Rows are points. The points of each table are mixes of a few directions, plus a little noise. How many directions does each table use, and how many do they share? Where both have some left over, give the other angles between the two spaces (their principal angles), to ten degrees, smallest first.

First:
[[  0 -22   0]
 [  1  23   0]
 [  0  15   0]
 [ -1 -60  -1]
 [  0 -11  -1]
 [  0  29   0]
 [  1  27   1]]
Second:
[[ 13  -1  30]
 [-25   1 -41]
 [  1   0   6]
 [  5   0  -6]
 [ 34  -1  24]
 [-35   1  -9]
 [  6   0  -3]]
Directions: first 1, second 2, shared 0; angles 90

First (6 x 6):
[[ 40  39  -6  36  34  46]
 [-14 -14   3 -13 -12 -17]
 [ -9  -9   2  -9  -8 -11]
 [-37 -36   5 -33 -31 -40]
 [-17 -17   2 -15 -15 -20]
 [ 39  36  -5  34  32  42]]
Second, 8 rows:
[[ 54  52  -8  48  45  60]
 [ -4  -4   1  -4  -4  -6]
 [-45 -42   6 -40 -38 -50]
 [ 21  20  -4  18  17  22]
 [-26 -24   3 -23 -21 -28]
 [ -8  -8   1  -7  -7  -9]
 [-13 -13   2 -11 -11 -13]
 [ 21  21  -3  19  18  23]]
Directions: first 1, second 1, shared 1

First, 10 rows:
[[  1  16   1 -28  15   6   9 -22  -9]
 [ 19 -28  -1  28 -14  -8   1  28  11]
 [-60  28   0  15  -9   4 -36  -8  -2]
 [ 21 -17   0   7  -3  -4   9  12   5]
 [  8 -19  -1  25 -12  -6  -4  22   9]
 [-19  18   1 -11   5   5  -6 -15  -6]
 [ -8  14   1 -16   8   4   1 -15  -6]
 [ 26 -19   0   5  -2  -4  12  13   5]
 [ 33 -20   0   0   1  -4  17  11   4]
 [-20  26   1 -24  12   8  -3 -26 -10]]
Second:
[[-18  28  -6 -38   1   0   3  -3 -11]
 [  5 -27  12  38   3  -2  -5  -3  10]
 [-14 -22  23   6  10 -10  14  -2   1]
 [ 15  23 -20 -36  -9   2   7  13  -7]
 [  0  39 -25 -24  -8  11 -13  -3  -7]
 [ 15  -9  -4  26  -3   4 -10   1   7]
 [-14 -13  19 -10   8 -10  17   0  -3]
 [ 11 -16   0  39  -2   3 -14  -3  11]]
Directions: first 2, second 3, shared 1; angles 50

First (11 x 12):
[[ -5   2 -29  28 -16 -45 -11  39  31   4   3  11]
 [  0  24  27   2  -4  59  14 -40 -40  40  -5  -2]
 [  4 -21   4 -27  17  -6  -2  -3   5 -36   1  -8]
 [  4  -8  20 -28  16  27   6 -26 -19 -14  -2 -10]
 [ -7  29 -10  42 -26   3   1  10  -2  50  -1  13]
 [  2  -8   3 -11   7  -2  -1  -2   1 -14   0  -3]
 [  8 -34  10 -47  29  -5  -2  -9   4 -58   1 -14]
 [ -9  32 -26  60 -36 -21  -4  30  14  56   0  20]
 [  1  -1   4  -6   3   6   1  -6  -4  -3  -1  -2]
 [ -1  -2  -7   4  -2 -13  -3  10   9  -3   1   2]
 [  3 -13   4 -18  11  -2  -1  -4   1 -22   1  -5]]
Second (9 x 12):
[[-14  55   8  -4 -14 -11   0  36  20  39  -6 -37]
 [  2  43 -42 -10 -13   9  -7  -9  19   7 -13   4]
 [-11 -12  43   2   7 -15   6  28 -10  15   8 -22]
 [-15  12  -1 -25  10  -6  -3   4 -13  14  -8  -2]
 [ 25 -45  17  42  -9   8   7 -10   9 -30  17   8]
 [-25 -12  16 -39  27 -14  -2   5 -35  12  -6   3]
 [ 10  -5  -4  15  -7   6   2  -5   9  -9   3   3]
 [  7 -53  -1  -3  17   6   1 -30 -25 -33   5  32]
 [ 21  16 -36  21 -21  17  -2 -19  27 -14  -2  11]]
Directions: first 2, second 3, shared 0; angles 50, 80

First (8 x 18):
[[  2 -34  -8   1  -2 -10 -29  -9 -19  20  29   2  17   9   5   0  14 -15]
 [ -3  57  13  -1   3  16  48  16  31 -33 -49  -3 -29 -15  -8   0 -23  26]
 [  2 -35  -8   1  -2 -10 -29  -9 -19  20  29   2  18   9   5   0  14 -16]
 [  0  -4  -1   0   0  -1  -3  -1  -2   2   3   0   2   1   1   0   2  -2]
 [ -1  31   7   0   2   9  26   8  17 -18 -26  -2 -16  -8  -4   0 -12  14]
 [ -1  12   3   0   1   3  10   3   6  -7 -10  -1  -6  -3  -2   0  -5   5]
 [  0   2   0   0   0   0   1   0   1  -1  -1   0  -1   0   0   0  -1   1]
 [  1 -29  -6   0  -2  -8 -24  -8 -16  16  24   2  14   8   4   0  11 -13]]
Second (10 x 18):
[[ 14  -5  -9  37 -21  -3   0  -5 -18   0 -14  -6   0  17 -45 -10  16  29]
 [ 10  -1  -2  31 -15  -2   1  -5 -10   2 -11  -6   0  14 -31  -6  12  21]
 [-17  -5  -4 -35  33  10  -8  11   2  -7  14  10  -4 -15   1   0 -19  -6]
 [-13  -2  -3 -44  20   3  -2   9   8  -5  15   9  -1 -20  29   5 -18 -21]
 [  0   5  21  60  12  11  -7 -10   0   3 -13  -5  -4  22 -38  -7  15  24]
 [  1   3   1 -13  -6  -5   6  -2   9   0   2   3   3  -9  37   6  -1 -22]
 [  9  -7 -15   8 -15  -6   8  -8  -4 -12  -8  13   2 -15  25  -6   9 -17]
 [ -6   1  -2 -35   5  -1   0   7   5   1  11   0   0  -9  18   7 -12 -12]
 [ -2   5   0 -34  -7  -7   4   6   8   7   9  -6   3  -4  25  11  -9 -14]
 [  4   6  11  22  -5   0  -1  -3   1  10  -5 -12   0  19 -21   1   7  16]]
Directions: first 1, second 4, shared 0; angles 80

First (9 x 20):
[[ 22   8   7 -36  12  -1   0 -19  -9 -10 -23  -8  17   5  22   6  -6  -3
  -23  13]
 [ -2  14 -22  12  23   5  -3  19   3  -2  -2   8   0  -9 -29  -3 -20 -19
    2   4]
 [-22 -18   6  28 -15  -6  -8  -3  -3  -1  16  -7 -14  10 -14  -8   0  18
   21   6]
 [  3  -7  14  -7 -12  -4   1 -11  -6   0   1  -7   1   5  19   0   7  18
    0   3]
 [ 27  14  -5 -21   8  -2   6   5   2   4  -4  -6   8 -11  15   9   5  13
   -7  -2]
 [ 11   7  -7 -14   5   4  21   2  -6  -7   4   8  17   1  11   6   3  -4
    1   1]
 [-42 -36  15  34 -40  -3  -1 -13   7   1  28   0 -22  22 -15   0  28   2
   25 -16]
 [ -2  18  -5  11   8  12  10  30  -3  12  -4  34   8 -23  10 -19 -18 -17
   -4  -6]
 [  6   1  -4  -7   9  -6 -26  -9  15   3 -16 -21 -15  -1 -21  11   1  -8
  -15  -4]]
Second, 9 rows:
[[  0   0   0   0   0   0   0   0   0   0   0   0   0   0   0  -1   0   0
    0   0]
 [  8   0  -5  -9   0  -3   3  -6   6  -2   3  -9   0   3  -4  13  12   0
   -1  -5]
 [ 10  -1  -7 -13   1  -4   3  -8   8  -3   4 -13   0   5  -5  18  17   1
   -1  -7]
 [-14   1   9  18   0   5  -5  11 -11   5  -5  17   1  -7   7 -24 -23  -1
    1  10]
 [-30   2  19  38  -1  10 -10  23 -24  10 -10  37   1 -13  15 -51 -49  -2
    3  21]
 [ -1   0   0   1   0   0   0   1   0   0   0   1   0   0   1  -1  -1   0
    0   1]
 [  7  -1  -4  -9   0  -3   2  -5   5  -2   2  -8   0   3  -3  12  11   1
    0  -5]
 [ 35  -2 -22 -45   1 -12  12 -27  28 -11  12 -43  -1  16 -18  60  57   2
   -3 -24]
 [-14   1   9  18   0   5  -5  11 -11   4  -5  18   1  -7   7 -24 -24  -1
    2  10]]
Directions: first 6, second 1, shared 1

First:
[[ 13 -25 -16   4  15  11 -24  24 -19   4   1  -2  -5  14   6 -15   1 -11
    1   5  -5 -12 -15  10  15 -11   0 -12   2   1  -7  13]
 [-11  -2  30   5  -7  -4  24 -18   5   1 -14  -3   5  -1  11  -2  -1  14
    1 -14   0  -1   2  -3  -9 -22 -20  22   1   9  -7  -2]
 [ 12  14  -1 -16 -10  -7   5   6   0   1  29 -10 -29  -4 -17  19  -4  -1
    4 -11   6  12  -5  -7  -3   2  32 -19   4  -9  38  11]
 [ -3  25  -9  -8  -5  -1   0  -6   8   4   5   4   8 -11  -7   6  -1  -1
   -3  10   7   4  13  -2  -2  19   6   1  -7  -8  -3 -15]
 [ 12   6 -18 -10   0  -1 -12  14  -4   1  20  -4 -15   0 -13   8  -2  -9
    1   3   2   4  -5  -1   5  12  25 -22   1  -8  20   7]
 [-23   5   1  17   2  -3   5 -25  22 -12 -33  19  39  -6  10  -4   6   5
   -7  15  -7   1  20  -1  -7  26 -29  21  -4  10 -34 -23]
 [ -3   3   2   1   3   6  -1  -1  -3   7  -6   1  10  -2   7  -9   0   2
   -2   5   4  -7   3   4   2  -6 -11  10  -6  -1 -16  -8]
 [  2  -6 -12   3   2  -5  -8   4   6 -11   2   4  -3   3  -8   8   2  -7
    0   3  -7   8  -2  -3   1  18  11 -14   6   1  11   6]
 [  6   5  -9  -6   2   6  -8   8  -8   8   7  -3  -2  -1  -1  -4  -1  -3
   -1   5   5  -5  -1   4   5  -2   4  -3  -4  -7  -2  -2]
 [-11 -33   9  25  -1 -20   9 -13  25 -39 -21  12  -1  13  -4  17   7   1
    4 -11 -26  20  -6 -13 -10  23  -1 -11  21  23  20  20]
 [  8   9  23 -15   0  19   7   6 -30  36   8 -18  -7  -3  18 -24  -8  10
    1  -9  20 -25  -7  13   5 -60 -18  26 -15  -9 -20  -6]]
Second:
[[ 17 -16 -12   0 -17   7 -18  16   2  -2 -14  -3   4   8   5   9  -9  -7
    5   0 -21 -12 -10  13  27   5  -7   6   3  12 -12  -3]
 [ -8  -5   4   2  18   5  12  -4  -5   2   8   1   8   1  -4 -10   6   5
    2  -7   7   6   4  -6 -21 -13   2  -2   3  -8   4   5]
 [ 13 -17 -10   2 -15   8 -13  12   4  -3 -17  -1  11   7   5   7  -8  -4
    5  -1 -22 -11  -7  12  22   5 -11  11   4  12 -15  -6]
 [ 16   2  -8  -7 -13  -5 -19  16  -6   2   6  -6 -24   2   0   8  -6  -9
   -1   6  -2  -6 -12   6  23   5  11 -12  -2   3  10   7]
 [-27  14  16   9   7  -3  28 -32  16  -4 -13  11  29 -11   2  -5   7  14
   -3  -1   7  10  22 -10 -28   4 -17  20  -2  -1 -15 -16]
 [  0  31   5 -10  -5 -21  -7   0  -6   4  24  -4 -44 -10  -5   5   2  -5
  -10  13  25   6  -3  -8   6   9  24 -25 -10  -8  28  11]
 [ 20 -12 -12  -6   0   5 -19  24 -15   4  13  -8 -21   9  -3   1  -4 -10
    3  -1  -4  -6 -16   7  17  -8  15 -16   3  -1  13  14]
 [ -3 -29  -3   6  29  21  13   3 -10   2   4   0  26  11  -4 -17   6   6
    9 -18  -4   3   0  -1 -27 -26  -5   4  10  -7  -4   7]
 [-27  32  20   5  -4 -16  23 -35  20  -4 -10  11  11 -18   3   2   6  11
   -9   8  14  11  22 -12 -19  16 -11  14  -9  -1  -8 -17]]
Directions: first 4, second 3, shared 1; angles 40, 70
